Each row is a point. Two turns around zero, p and q, are shown by what they do to some points. Where does a point land after both, in the order given? Backwards means that the second turn is done in reverse. Each puzzle has new turns, and all numbers are rounded.

Turn p:
[ 15 -42 -70] => [ 40 -49 -54]
[-37 -15  31] => [-49  -9  11]
[-39  39  17] => [-37  44  -4]
[40 51 -3] => [43 47 14]
[ 6 -9 35] => [-12  -7  34]
[ 15 -25 -10] => [ 15 -27  -1]
Turn q:
[ 41 -34  19] => [ 43 -37   5]
[  9 -11 -32] => [ -6 -16 -31]
[-10  65 -31] => [-18  62 -34]
[-33 -51   4] => [-31 -46  25]
[-7 31 40] => [13 36 34]
Where do these land?
p, then q backwards: [-93  12  27] => [-78  20 -55]
q, then p: [19 -9 14] => [ 16 -11  16]
q, then p: [ 19 -12  25] => [ 15 -12  27]
p, then q: [ 27  24 -25] => [ 31  13 -28]
q, then p: [ 29 -14 -42] => [ 25 -27 -38]

Turn p:
[-63  26 -15 -15 -32 -37] => [-39  32 -44 -11 -46 -28]
[  5  17 -35  -8 -36 -42] => [ 29  10 -42 -14 -38 -19]
[ 27  26  57 -25 -35 -13] => [ 18  20  57 -25 -43 -14]
[ 18 -19 -36   1 -19  41] => [ 11 -41 -17  -2  -5  43]
[ 16 -39  52 -24  38  -7] => [ -8 -21  55 -12  38 -37]
[-70 -17  57 -28  52  19] => [-93  10  38  -9  39 -22]
[ 41   8 -30   3  25  24] => [35 -6 -8 -9 34 36]
[-11  16 -27  47 -39 -13] => [ 14  13 -36  42 -39   9]
[ 38 -17 -24  49  45  28] => [ 33 -16  -4  40  58  34]
Turn q:
[ 52  27  39 -18   7   4] => [ 40  41  20 -22  20  28]
[-19 -19 -28 -49 -30  52] => [-13 -29 -28 -10 -55  51]
[-44  -1   1 -48 -38 -38] => [-41  -3  -1 -59 -39 -20]
[-24  47 -20  75   5 -32] => [-28  40 -21  48  27 -63]
[-13  -4 -37  35 -17 -13] => [ -6  -7 -25  28 -14 -39]
[17 -4 27 47 -7 17] => [19 17 32 44 -1 -4]
[ 19 -34 -44 -24  -9  20] => [ 28 -42 -33  -4 -25  17]
[ 41 -16  47 -39  70  43] => [ 31 -19  37 -15  56  80]
[-30   4  14  21  18 -52] => [-30   1  19  -9  29 -49]
Where do these land?
p, then q: [-10 -43   9 -21 -11  46] => [-22 -47  36   5 -22  16]
q, then p: [-25  10 -12  46   3  36] => [-10  14 -19  59  -2  13]
p, then q backwards: [ 27  42   6 -41  41  22] => [ 26  30  44 -44  25 -16]
p, then q: [ 29   5 -19  40 -18 -31] => [ 50  17 -16  21  -1 -25]
q, then p: [  4  48  45   3  41 -52] => [-16  64  16 -36  48 -23]
q, then p backwards: [-63  11 -12  -2 -27  43] => [-65   3   1  15 -38  30]
q, then p: [ 43 -41  42   3 -51 -53] => [ 49   3  58 -31 -39 -49]
p, then q: [ -4 -32 -59 -30  22 -12] => [  8 -61 -41 -21  15  -3]

Turn p:
[-14 -31  28 -30  43  69  37  11  18] => [-17 -42  25   0  42  78 -12  -6  24]
[ -8   8 -36 -38 -71   4 -23  47  68] => [-45  45  10 -34 -78  25  -3  50  26]
[-42 -11 -29 -12 -20 -48  18  -1  23] => [-52  11 -22 -36  -5 -29  27   4  14]
[ 49  22  -4  45  -1 -16   5  25 -74] => [ 73 -11 -24  37   0 -25  33  25 -40]
[ 26 -20  14 -13  30  20  25 -64 -27] => [ 47 -31   5 -19  41   2 -15 -49  19]
[ -7  16  33 -35  26   7  39 -34  44] => [-15  23  34 -13  50  19  -1 -27  48]
[-53  31 -32  23   3 -50 -34  42  43] => [-77  51 -35  26 -18 -27   1  28 -17]
[ 51  -7 -15  64  13   5   3 -44 -48] => [ 72 -31 -35  36  -7 -28   4 -43  -3]
[ -5  28 -32   5 -13 -24 -20 -16 -44] => [ 23  24 -33 -17  -9 -28   5  -9 -42]
[-32  29 -10  20 -35 -10 -25  -3 -10] => [-15  29  -4   0 -33 -15  14 -15 -40]
[  8 -55  72 -14 -28  40 -12  61  37] => [-29 -51  87  19 -30  34 -13  48  15]
[ 29 -10   9 -15  54   3 -14 -23 -31] => [ 37 -19  -8   2  46  -7 -43  -6  -5]
Turn q:
[ -9  10   0  32   1 -46 -27  34 -12] => [ -4  -3   8  48 -10  -7 -33  18 -37]
[-17 -33 -24  16  19  11  26  16 -22] => [-27 -35 -29  22   2   7  19  12  17]
[ 25  11  23 -15  28 -36  13   1 -20] => [ 11   2  19  18  34 -34  22   1 -23]
[-18  -5  31  20   9 -32  46  45  19] => [-16  14  34  67  -4  -5  20  14  25]
[-35   5  17 -21  -9  13  11   7 -37] => [-26   2   5 -14 -18   7  39  25 -19]
[ 26  19 -32 -27  58  28 -51 -20  49] => [ 13  14 -15 -49  74  12 -59   4  17]
[ -2  20   3 -34  31  43 -66 -24  57] => [  5  23  21 -71  44  34 -56  10  13]
[ 13  22 -24  27 -70  42  42  -6 -45] => [ 15  16 -61   2 -61  24  50 -35 -14]
[ -9 -28 -19 -33 -12 -45  11  31  11] => [  5  -6   3  17 -18 -50  -6  44  25]
[ 68  -3  15 -23  11  77 -87 -37  51] => [ 76  -7  14 -89  47  60 -52 -21  10]
[-36   8   2   9   3 -73  51   6  10] => [-44  22  20  54 -14 -58   8  -3  11]
[ -6 -26   8  48 -69  18  32 -54 -60] => [ -9 -41 -20  -6 -76   9  49 -69 -24]
Where do these land?
q, then p: [-37 -48 -28 -60 -46  51  19  46 -58] => [-23 -23 -14 -46 -40  51  65  77  31]
p, then q backwards: [-45  -1   1 -45   7  37  31 -52 -12] => [  9  13  21   8  25  56 -16 -67   6]
q, then p backwards: [-46  16   6  38   5 -31 -12 -46  35] => [-43  -6  25  -1   3   6 -48 -36  46]
q, then p: [  4  26 -34 -56  16 -50 -54  -6  41] => [ -5  48   1   4  19 -45 -53  61 -34]
p, then q: [-11  -6  36  50 -40  22   6  -9  53] => [-20  11  43   3 -52  20   7 -55  18]
q, then p backwards: [ 31 -45  63  38   5  39  39  35  22] => [38 -1 44 29 -1 63 67  8 19]
p, then q backwards: [ 48 -25 -45  20   0 -24 -36   2 -13] => [ 21 -23 -60  -9 -37 -28 -15  19  -3]
p, then q: [ -2  20 -12 -20 -41  -4  16  13 -26] => [ 20  24 -14  -1  -3 -14  46  16   0]
q, then p: [ 26  37   5 -35  25 -20 -40 -22 -26] => [ 36   1 -12 -15  53 -20 -18  28 -33]
p, then q: [ 26  -6  71  18  27 -21  29  22 -65] => [ 16 -56  23  68  52  -6  37 -11  -4]
p, then q: [ 16   5 -25   5  22 -23  51   9  36] => [-17  32 -16  23  20   0 -24  -2  53]
p, then q: [-12  26 -38  47  18  26 -50  10  13] => [-14  -1 -51  -3 -38  28 -33 -25 -39]

Turn p:
[ 30  22  -5   8   9 -28 -13   8  -9  36  41 -13] => [ 43   1  14  20 -15 -32 -11  14  14  32  23  -4]
[-35  33  18 -26  45   3   1 -18 -36   9 -56 -19] => [  3  32  11 -32  36  -2 -36 -30 -56   6 -27 -30]
[ 18 -19  11  10 -26  -3  30  -9  -5  -5  10  21] => [  5 -22   6   7 -15  12  35  -9  -7  -6  10  27]
[-20 -22  28 -47  16  -6 -12 -33   1   1  -8  43] => [ -4 -26   4 -43  23   9 -35 -41   2 -12   3  34]
[ -7  11 -25  27  35  33  23  17  11  16   2  12] => [ 14  36 -24  18  40  22  18   9   9  12   8  -4]
[-17  -1  17  -2   1  40 -22  38 -29   4  15  -6] => [ -8  -4   2 -13  17  19 -19  55 -21   4  22  -8]
[  8 -28  -4   7 -27 -12  34 -14  13  33  15   7] => [ 10 -28 -11   3 -14   4  37 -14  10  34  -3  24]
[-10  23  35   7  28   7  -7  17  40 -23 -36  -3] => [-14  24  38   6  35  17 -13   2  16 -24 -41 -12]
[ -2  -6 -13   2 -16   6 -34 -49 -27 -17   6  32] => [-15 -12 -22  11 -27  10 -36 -31 -17 -19  33  19]
[ 27  18   1  -1 -29  14  -5 -10  26  18  14 -42] => [ 11  -1  13   5 -45  18   3  10  25  26  -9 -31]
[  5  15 -25 -19   2 -11  31   8   2 -15  -7  -2] => [  5  29  -5 -20  -6 -17  29  -9   3 -11  -2  -3]
[ 16 -39  20  17  50  11 -33  30   2 -33  -7 -18] => [ 10 -31  -1  20  44  -3 -18  33   8 -51 -11 -32]
[  3 -12 -42  27 -11  13   0   3 -20   3  12 -36] => [ -3  -1 -40  23 -19  -8  17  20 -12  13  13 -33]
[ 18   3 -22  -2 -31 -31 -27  16   6   2  -2  29] => [  0   7  -9  10 -34 -27 -13  13  15 -10  -7  42]
[-34   1   6  -8 -46 -35  34  -2  26 -29   1  -3] => [-56  -2  25 -15 -19 -21  41 -19  11   4 -12  15]
Turn q:
[-16  22 -29  14  -3  26  -3  13  -2 -16  29  16] => [-17  24 -17   8 -10  22  13  12   0 -11  31  28]
[ 12 -14  -7 -22   1  22 -34  35 -14  30  11  23] => [ -1 -14 -15 -36  -1  24 -16  29 -11  19 -14  37]
[-35  25 -34 -17  24 -19  40   7  15  10 -15 -28] => [-26  26 -35 -10  10 -21  45 -12   3  12  -1 -40]
[  4  16  28 -29 -29 -28  12 -28 -30  26   5  16] => [  3   7  41 -18 -12 -40  -6 -27 -20  30  -7  19]
[ 25  24  32   8 -24  39 -27 -42 -15  17 -38  23] => [ 38  31  22  22   2  20 -47 -33  -9  19 -30  29]
[  8 -25  14  36 -15 -28 -35  39  33 -33   8  11] => [ -3 -28   2  23 -25 -10 -26  55  34 -37  -2   1]
[ 17  -8 -22 -17 -10 -26 -20   0  -6  26 -25  -3] => [ 20   0 -20 -26  -8 -24 -22   8 -21  10 -18 -12]
[-22 -22  24  29   9 -37   7 -23   6   7  38 -40] => [-14 -36  24  16   4 -22  -4  -3  19  20  47 -41]
[ -6  29   2  11 -38  -1  24  10  13  20   7 -10] => [ -8  29  16  11 -37  -1  17   9   0  26  -1 -12]
[-24   4  -4 -11  31   7  33  -2 -31 -14 -17 -25] => [-29   7  -2   2  43   2  25 -22 -23  -6  -2 -22]
[ -9   6  17  10  18   9  22  -8  35 -30 -16  33] => [  1  -1  -6  34   2  -1  24 -22  37 -25 -20  17]
[-13 -46 -28 -29 -15   0   3  23 -10  -4  20  12] => [-25 -37 -17 -34 -26   7   8   5 -24 -17   4  11]
[ 42 -21   3  34  37  11  -5  -3 -25   1  -1 -14] => [ 38 -25   4  20  44  19  -4  20 -20   0  11  -7]
[ 17   9   4 -17  14  27 -17 -20  32 -40  -5 -15] => [ 23  16   3 -12  13  27  -6 -19  36 -39   1  -9]
Where do these land?
p, then q: [ 20  -7   5  -6 -12  17 -21 -12  -2  41  14 -31] => [ 20 -14  -1 -20 -24  28 -22  21 -15  22 -10 -18]
q, then p: [ 14  49  13  38   7  17  -8  16 -18   3   3 -19] => [21 34 31 24 27 12 -9 33 -2 16  9 -7]
q, then p: [  5  55 -25  -9 -13   8  16  -1  -9 -16   8  24] => [  3  48  30  -2 -12   0  14 -16 -10  -1  27  24]
q, then p: [  5 -23   8   3   6  10 -17 -25   4 -27 -91   1] => [ -4  10 -26  40 -12   1 -37 -27 -22 -52 -36 -40]
q, then p: [ -8  -9 -41   6  -2  17  24  13 -22  17  -5  25] => [  3  16 -36  -2  -4  -2  21   0 -37   7  23  18]
p, then q: [ 18 -21 -17   7   4  -9  -2   1 -23 -17   9  22] => [  6 -12  -2   6  -8 -12  11  10 -13 -31  25  14]
p, then q backwards: [-39 -13 -13  -7  16   5 -18  16 -22 -21  14 -20] => [-26  -7 -18   1  17 -31 -17  15 -21  -7   4 -30]
p, then q: [ -1  12   3  -5  13 -42   4  14  77  -1  12  -9] => [ 15  -1  -6  20 -12 -27  10 -12  67  10 -34 -29]
q, then p: [  5 -25   4   7 -14   4   6  24 -14   8  12  29] => [ -8 -17 -14  -3   7   6  10  18 -21  -6  -1  35]
q, then p: [-18  -7  14  -3 -18  -2 -15  24 -13 -12   8 -50] => [-31 -10  18 -22  14  -1 -20  30  -5  12   0 -32]
q, then p: [ 12  12   7 -14  -4 -31 -11  18 -13  55  -8  12] => [ 31   3  -4 -18  -1 -30 -17  12 -11  25 -32  31]
q, then p backwards: [  9 -15  15 -11  16  12  17   2 -18 -11   3 -10] => [ -6 -13  31   1  11   6  20  -2  -2 -10  -5   0]
p, then q: [-14 -15  12   2 -16 -25  30 -81 -23 -15   9  -4] => [  3 -32  23   8 -13 -10 -16 -69 -30  13  43  -7]
q, then p backwards: [-7  6 15 -8 17 18 -7 -8 97 -4 12 29] => [ 40 -17 -33 -14 -11   2   1 -14  85   7  23  16]

Turn p:
[ 34 -18  23 -13  35  27  17 -56  15  44 -44 -20 -29  17] => [-12 -34  38  -4  25  21   9 -36   7  18 -30  20 -76 -23]
[ 14  53  13   1  51  23 -19  -9 -52  49 -18   6 -48  31] => [  7  36  -5  11  52  27 -25 -13 -42  67 -18  27 -49  -6]
[-21  11  21   0  23 -32 -17 -35 -35 -13  38 -36  -1  54] => [ 13  18  20   5  29   4  19 -28 -50  16  43 -54 -14  22]
[  2  16   0  56  -2 -39  -9  51  48 -61  43 -10   6 -36] => [ 29  18  -2  27 -27 -42  38  88  24 -12  34 -21  33   1]
[ 55  -7  47 -11  20  -1 -46   5 -65  11  56 -25  -3  21] => [ 58  -3  48 -34  17  45  -5  12 -68  43  23  -7  11   3]
[  9  34  67 -14  -3   9  12  -1 -24  47 -37 -12  13  32] => [-38  50  57 -21  13  29  -1 -26 -17  29 -27  16 -15  -3]
[-28  15  16 -59   0  73  35 -27   8  34 -16 -10 -33 -16] => [-37   9 -15 -11  31  70 -24 -25  21 -37 -14  19 -46 -39]
[-54 -68 -41  17  -5 -29  38  36  49  -7  20  54  34 -42] => [-63 -61 -47   5 -35 -53   4  28  34 -32  42  14  54   0]
[ -4   6  23   7  -1  32  13 -32 -59   6 -63 -20 -24 -30] => [-10  14   9  40 -39  45 -23 -29 -32   1 -40  18 -45 -15]
[-21 -16 -57   2 -23 -65 -52  43  46 -19  23 -11  40 -39] => [ 19 -21 -14   6 -19 -71 -25  35  37 -10  13 -61  75 -16]
[-31 -35  -9  12 -49  30 -15  -6  42  -6 -20  43 -15   6] => [-12 -20  -5  16  -7  -3 -33 -13  64 -32   9  28   3  46]
[ 16  17 -54  60 -15  18   5  40   1 -21  19 -34  48   1] => [ 20   1 -36  20 -22  11  53  31  22  27 -34 -33  56  20]
[ -1 -11 -56  11 -58 -62  20  -7  49 -22  50  54  27 -42] => [ 20 -11 -52 -32 -57 -72  16  -4  56 -25  54   2  47  -9]
[ -5 -30 -23 -44 -27  10  56  20  14  -6 -52  15 -46  12] => [-43 -15 -32 -39 -13 -10 -26   4  13 -48 -43  15 -49  25]
[ 34  33  31 -27  54   7 -37 -20 -37 -35   2   6  33  30] => [ 45  21  36  11  54  -1  23 -22 -68  -5 -14  16  17  -7]
Turn q:
[-33  43 -47   6 -64 -55 -35  32   0  29 -60  14 -23  39] => [-43  58   5  12 -66 -66  -1  14  -9 -23 -15  45 -45  47]
[ 21  42 -21 -16  22   0   4 -49   2   0  45  31 -33  31] => [  5  44   9 -35  13  25 -11 -20  13 -17  75   2   9  13]
[-17 -55 -29   5  26 -41 -24  30  44 -37 -16  10 -14 -70] => [ 44 -18 -32 -15  27 -51 -37  44  41 -28 -53 -21 -26 -14]
[ 31  51 -17 -25  45   6 -31 -35  12 -46 -46 -13  19  37] => [ -4  53  -1  17  -2  44 -40  -1   4 -29 -10 -28  52  62]
[ 32 -64  -8   1 -28  34 -69 -22 -29  -7  12  40 -33  -7] => [ 47 -11  24 -15  33  24 -50  13 -64 -15   3  37 -54  -8]
[ 33 -20 -13 -35 -24  15 -31  10 -17  10  -5 -46 -30   1] => [  5  23  20 -14 -17  28 -12   8 -40  18 -26 -31 -46  -5]
[-26 -43 -35 -25  41   8  29  37 -42  61 -31 -25  -7  -8] => [-58 -20 -58 -23  21  15  33 -12  -4  14 -42 -17 -60   6]
[-27  56  39  65   4  -7 -37  25  11  10  41 -29   0 -30] => [-15  31 -12  60  -7 -32 -12  25  11  26  25   8  29 -79]
[ 17  29  43 -12  -2 -63  47   8  10 -48   9  42  -7  -1] => [ 29  12  34 -19  25 -62  44   6  17  -8  21 -15  55  25]
[ 36 -18 -41 -14  22 -25 -19 -22  16 -42  31   7  63  29] => [ 18 -35  -6 -11  -7  17 -51  40   7  -5  40 -34  25  60]
[-17 -13 -33 -31 -44  53  36   8 -29  12  -1  35  57   6] => [-18 -63 -17 -46 -45  31  28  -4 -35 -12  -4  42  13  16]
[-33  -3  39   9 -55  -2  32  -2 -11 -46  21 -42 -52  41] => [ -6  -2  87  30 -21  -8  51  -8  -1 -37  16 -27 -19 -34]
[ 17  18  54  72  -7   7  39  -1 -21 -21   6  12  64 -36] => [ 39 -45 -26  60   5 -18  39  -6 -19  22  16  16  73 -19]
[ 35   2 -17  21  39  38 -16  11  22  57 -34 -39 -39  -2] => [  2  53 -35  24   9  53  -5 -12  23  43 -32   5 -46  -6]
[-39 -52  32 -27  -3  -4  33 -61  18  52  45  25   3 -70] => [ 14 -67  -7 -59  27 -32 -24 -80  20  24  11   6  -8 -58]
[-31  27  54   4  28  37  44  32  13  17 -16 -24  32  40] => [-61 -13  15  32   3  32  49  -9  35  28 -23  10  47  -6]
Where do these land?
p, then q: [-36  15 -10 -12  55  34 -41  60  63  32 -55  28  29 -59] => [ -2 -21 -70  40  33 -59 -47  45  46  -5 -60  43  30 -12]
p, then q: [ -5  62   3 -21  56  35 -26  -2 -24  14  53 -56 -29   4] => [ -4  45 -73   2  28  67  19   6 -10  28  -4 -25   4 -48]
p, then q: [ 15 -27  52  35  14  -4  -9  11  -9  -3  32   3  37  35] => [-34 -45  24   2  26  10  39  -9  -9  39  25  10  23   1]
p, then q backwards: [  3 -33 -37 -19  -3 -52   7  11  52 -39 -22 -42 -47  -8] => [-34 -52 -47  -5 -12 -67   0  24   8 -41   7 -28 -10 -23]
q, then p: [-21 -20  18  29   8  41  54 -31 -33  15 -49 -23  42  -4] => [-19 -59 -21  42 -36  17  36 -57  10  -2  -9  12 -21  26]
q, then p: [ -4  -5  25 -25  17  52 -22 -37  54   8 -51  24  -8  42] => [  2  11  46  42  57   5  -2 -40  28 -21  -9  60  -2  17]
p, then q backwards: [ 51 -22  -5 -13  41 -25  31   8  11  -9  36 -54  12 -21] => [  2 -31   4 -19 -28  11  38  50 -30 -28  48 -18  -5 -34]
p, then q: [-66  13   3  34  12 -42  26 -18 -10  55 -11 -34 -42  17] => [-51  32  -3  19 -22 -16  -8 -31  23  -4  29  -4 -57 -68]
p, then q backwards: [-17 -42 -29  36 -30 -36  14   4  29 -33  44  16  42  -8] => [-16  35 -21  14 -12 -42  62  -2   4 -31  23   9  55   5]
p, then q backwards: [ 32  50 -23  18  16   8 -24  -2  -8 -28 -14  44 -45  48] => [ 56 -16  -6  34  11 -30 -16   8   1  22 -52  48 -30 -15]
q, then p: [ 18  45  24  40 -61  51  -8  39  12 -32  34 -13  39  34] => [-25  24  12 -21 -59  47  13  27  22  16   9  51  72  23]
p, then q: [  5 -24  18  40 -52 -17  -4 -44 -11  10 -25  21 -43  37] => [  1  29  76   3  -3   1 -14 -30   6   7  44  30 -35  13]
q, then p backwards: [  7 -29 -18 -24 -49  11   4  22 -53 -37  20  41 -55 -55] => [ 72   6  13 -69  37 -29  30  -6 -11 -52  24  -7 -17 -10]
p, then q: [ 19  16 -19 -17 -40 -46 -39 -29 -34 -57 -23  20 -29 -15] => [ 48  52  25  18 -19 -22 -22  10 -56   0  32 -23  -1  42]
q, then p: [ -1 -22 -63   5  32   0   1   4  46  50 -41 -36  29 -47] => [ 16 -34 -32   5  11 -27 -44 -21  76  13 -54 -29 -26  12]
q, then p backwards: [  1  21   9 -43   4 -17 -24  23 -34   9  38   6  18  55] => [-33 -20  52   1  12 -29  18  48 -13  24  23  -1   4  27]
p, then q: [  0   1  50 -61 -19   6  59 -18 -49  42  35  56  49 -56] => [  4 -45 -12 -87 -15  -7 -27 -30 -59 -47  14  28  63 -45]
